Each row is a point. Each copy is the shape, with its points in the same order, turned, moved and blurred by noise. Some copies are also mirrored. Which?

Shape (8 x 3):
[[ 17  -9  10]
 [ 78 -16 -62]
 [-21   2  10]
 [-17   2 -56]
 [-27  20  14]
 [-17  99 -60]
 [ 36  -1  -4]
 [ 22  14  60]]
Copy 1 (8 x 3):
[[-10  -4  38]
 [-14  72  97]
 [  0  -6   1]
 [  3  56   3]
 [ 21 -10  -6]
 [ 98  66   4]
 [  0   9  54]
 [ 14 -54  44]]
Copy 1 is: mirrored
Copy 2 (8 x 3):
[[-14 -17  15]
 [ -6 -53 -64]
 [ -2  12  35]
 [ 20  30 -27]
 [ 15  15  47]
 [113  19  -7]
 [ -4 -32   3]
 [ -7 -44  65]]
Copy 2 is: only turned
Copy 3 (8 x 3):
[[   9   23    3]
 [  -1   50  -92]
 [  -3   -5   14]
 [ -19  -23  -46]
 [ -15   -8   29]
 [-112   -9  -24]
 [   4   36  -13]
 [   6   46   46]]
Copy 3 is: only turned

Shape (10 x 6):
[[ -65   43   51   -2   39  -18]
 [  70  -37   31   -4    1  -28]
 [  17  -18   51  -33   14   15]
 [  15  -13   40  -19   11  -35]
 [  14  -26   27    0   49   51]
 [  60   -6   32   23  -34  -14]
 [  11  -62   52   19  -24  -24]
 [ -70   57  -21  -52   -8  -34]
 [  -2   -6   60   -8  -53   23]
 [ -19   45 -115  -33  -37    3]]
Copy 1 (10 x 6):
[[ 53  24  65 -25 -41  10]
 [-13 -46  -7 -20  24  94]
 [ -6 -28  39  21 -15  73]
 [  6 -19  16 -19 -16  72]
 [-14 -43  64  24  34  29]
 [ 24 -41 -31  -5  34  75]
 [  7 -83 -18 -23 -16  51]
 [ 12  75   3  13 -68   5]
 [ 47 -49 -12  39 -27  49]
 [-46  89 -57  52   5 -12]]
Copy 1 is: only turned
Copy 2 (10 x 6):
[[ -58  -25   42   43   27   20]
 [  51   -8   24  -54    7  -39]
 [  24  -22    1    8   28  -40]
 [   6  -19   42  -13   13  -36]
 [  25  -50  -39   -1   23  -10]
 [  56   38   32  -29    3   -8]
 [  57  -19   46    3  -36  -24]
 [-106   32   23   24   -3  -37]
 [  42   27   16   53   -2  -25]
 [ -88   73  -60  -35  -51  -41]]
Copy 2 is: mirrored

Shape (12 x 8):
[[ 20  60   2 -11 -21  32 -22  20]
 [-31  38 -27  11 -68  49  15  19]
 [ 27   0  45  15  15  -7  27 -25]
 [  7   7 -15  68  18 -33  26  -2]
 [ 45  56  26  47 -49 -41  24 -30]
 [-20   6  -5  38 -34  41 -52 -47]
 [-33   6  11 -33 -32  -8 -27  34]
 [ -8  35  16  -2  -2  -9   3   3]
 [ 52 -31 -47 -36 -12 -47   5   0]
 [ 34 -26  30  39 -27   8  26 -48]
 [-47  10  39 -25  32   7  -8 -44]
 [ 50 -37 -35  23 -60 -53  16  18]]
Copy 1 (12 x 8):
[[ 44  28  13   2 -37   5  30  53]
 [ 12 -37  20   2  -9   1   4  95]
 [ 53   1   9   5  20  45  -3 -28]
 [ 26  24 -13  -2  78   6 -12  12]
 [ 82  32  55 -14  45  39 -35  34]
 [  0  14 -23  26 -31  33 -61  48]
 [-28  11  49  12 -23   7  31  26]
 [ 29  16  24  25   9  14  18  17]
 [ 15  10  39 -43   4 -59 -20 -35]
 [ 44 -19   2 -20  19  53 -49  -8]
 [  8  -3   5  81 -16  29   2 -22]
 [  3   8  47 -79  40 -19 -39   7]]
Copy 1 is: only turned
Copy 2 (12 x 8):
[[ -1 -17  44  -5  36  54 -55  17]
 [-45  -6  48 -18 -19  63 -19  65]
 [ 19  14 -11  10   6  44   3 -47]
 [ 35 -20  27  48 -47  25  12 -21]
 [ 51 -33   0  17 -27 121 -17 -14]
 [-31 -71 -10 -36 -19  21 -19   5]
 [ 30  12  33 -56   6  15 -30  38]
 [ 23  13  14  -2  -2  39 -39   2]
 [ 73 -15   6  21  48  23  43  46]
 [  1 -21 -19  -3 -10  66  47 -36]
 [ -1  23 -46 -19  -2 -13 -44 -11]
 [ 72 -30  38   4  -3  54  71  29]]
Copy 2 is: only turned
Copy 3 (12 x 8):
[[-21   5   7 -20 -37 -44 -40   7]
 [-29  21 -52  25 -53 -14 -19  11]
 [ 12 -33  16   5  38 -26   9 -52]
 [ 31  -6  -6  13  43  35 -55 -39]
 [-66 -26  -3  18  61 -22 -48 -13]
 [ 13 -46 -65 -20 -24 -12 -21  34]
 [ 16  24  19  29 -29 -18  17  43]
 [-10   5  18   1  -4  -1 -13  -1]
 [ 37  67 -13 -12  60 -43   2   8]
 [ 16 -47 -44  16  42 -39   0 -39]
 [ 14 -32  17 -25 -16  25  56  -1]
 [ 31  53 -31  43  73 -48 -39   9]]
Copy 3 is: only turned

Shape (14 x 11):
[[ 36  23  35 -37  18   1 -29  15 -21 -34 -30]
 [-50  58  28 -19 -32   9 -16  -2 -42 -37 -22]
 [ 48  22 -19  28 -22   2  38  14  11  47  65]
 [ 20  91  30 -28  -5  57 -31   4 -49   9 -48]
 [ 66  26 -26 -50 -23 -36 -23 -14  35  54 -44]
 [ 45  10 -43  45   5  12  68 -46  31   7  59]
 [ 49  -1   7  60 -32  21  52   2  72  21  24]
 [ 34   7 -38 -37 -47  39 -16  13  18  11   1]
 [ 57  17   0 -28 -69 -21 -37 -66  37  23 -33]
 [ 39  -8 -33  48 -14  -8  37  19  -5  56  -1]
 [ -5  92  30 -40  -6   1  -3  37  -9  -8  -8]
 [-30   8  -2  26  31  39  37  -4  32  44  33]
 [ 36   8   8  68  21  -9 -29   7  22  36  76]
 [ -7  43  68 -89 -36  35   7  -5 -57   7 -28]]
Copy 1 (14 x 11):
[[ -6 -63  27  42 -25  15 -31  52 -17  12  -8]
 [-58   9   8  49 -33  28  12  15 -41 -11  -8]
 [ 62  12  43  -9  54  16  15 -14  25  49   3]
 [-24 -46  41  16 -50  33  17  14 -67   8  59]
 [ 43 -47  36 -46 -79 -12 -11   5  20  47 -24]
 [ 99  20  10  30  36  42  11 -20  75  14  23]
 [ 83  23  -1 -18  44  -7  37  47  54  20  22]
 [-19 -43  30 -31  -4   6  10  -4  49  23  16]
 [ 25  -7  48  -2 -94 -40  10  20  55  33   8]
 [ 63  -1 -17 -11  34 -15  -4 -21   6  60   9]
 [-16 -21  45   5 -18  55  18  32 -49  -1 -27]
 [ 39  42   0 -22  45  38 -36   7   5  -8  29]
 [ 55  39  43  12  48  31 -34  43  30  88  20]
 [-42 -37  69  19 -32 -22  -1   0 -59 -50   5]]
Copy 1 is: mirrored
Copy 2 (14 x 11):
[[-19 -35   7  45  36 -14  35  10  54  -1  47]
 [  9 -28  58 -17  83  26  17  -5  43   7  50]
 [  6   3   2 -60 -45 -41  30 -12  -6   3 -33]
 [-15 -51  35  14 104 -35  17   3  32 -43   3]
 [ 54 -19 -67  26   7 -38  -4 -46  50 -25  -2]
 [ 22 -13 -11 -34 -42   2  60  -8 -28  49 -71]
 [ 48 -50  15 -31 -77  -8  25  27 -13   3 -38]
 [ 34  15  17  13   2 -11  14  -9  65 -32 -37]
 [ 53 -65 -47   5   4   7  12 -54  80 -19 -18]
 [ 17   8 -27 -34 -36  -5  20   4 -41 -35 -12]
 [ 28 -22  50  -4  65 -58  15  -2  27   6  47]
 [-10 -10  33 -20 -15  -1 -34  11 -36  39 -36]
 [-35 -29  29 -13 -70 -24  24 -60 -31   3  -4]
 [-22 -40  12 -34  92 -26  -3  36 100  -3  24]]
Copy 2 is: mirrored
Copy 3 (14 x 11):
[[ 17 -45  -3 -24 -31 -11 -25  22 -18  22   5]
 [ 74  35 -17 -26 -46  44 -32  17 -29  18 -22]
 [-16  57 -58   6  -4 -74  16 -25  19  -9 -60]
 [ 16   3 -23 -42 -30  15 -11  63 -87  12 -36]
 [ 25 -53 -10  59  17 -41  15  13 -21  12 -81]
 [-20  74 -49  10  27 -63  17  15  80   7 -46]
 [-37  64 -72  71  -8 -61   4  -1  34  27 -28]
 [ 50  15 -32  24  12 -40  41   6 -43   9 -12]
 [ 49  -4  14  63  46 -37 -16  17 -29  53 -75]
 [-22  20 -86  16  27 -27   2 -32  21  -3 -53]
 [ 41  -2 -25 -16 -84  -7  -8  32 -35  -7 -40]
 [-39  65 -33  18 -21  13  36  -2  24 -28 -23]
 [-50  65 -10  17   4 -63 -38 -42  13 -47 -25]
 [ 40   1   3 -51 -64  28  16   9 -60  78 -42]]
Copy 3 is: mirrored
Copy 4 (14 x 11):
[[ -44  -14   30   -9    6   31   49  -38  -22   23   17]
 [ -40  -43   10  -26  -15   49   43   27    0  -48    6]
 [   9   75  -41   42  -38  -14    3    7   -8   26  -31]
 [ -90    5  -30  -38  -17   86   45  -22  -21   -7   10]
 [ -69   68   49   47   39   52   -3  -33  -20   18  -40]
 [  37   54  -43    8  -16  -29  -47  -17   41   20  -37]
 [  34   26  -42   47  -18   18  -34   15    7   72  -54]
 [ -52   17   16   60  -37   37   -6  -26    5    3   -9]
 [ -69   26   61   21   17   41  -21  -19   -9    9  -95]
 [  34   56  -33   47   -4   32  -13  -18  -39   -1  -26]
 [ -58   17    1  -14   -3   53   70   28   10    2   31]
 [   1   23  -44    7  -12    2  -52   38  -19   24   31]
 [  37   74    9  -22  -60   -2  -18   19  -50   49  -15]
 [-121  -39  -25    3    8   17   67    4  -19  -16   -2]]
Copy 4 is: mirrored
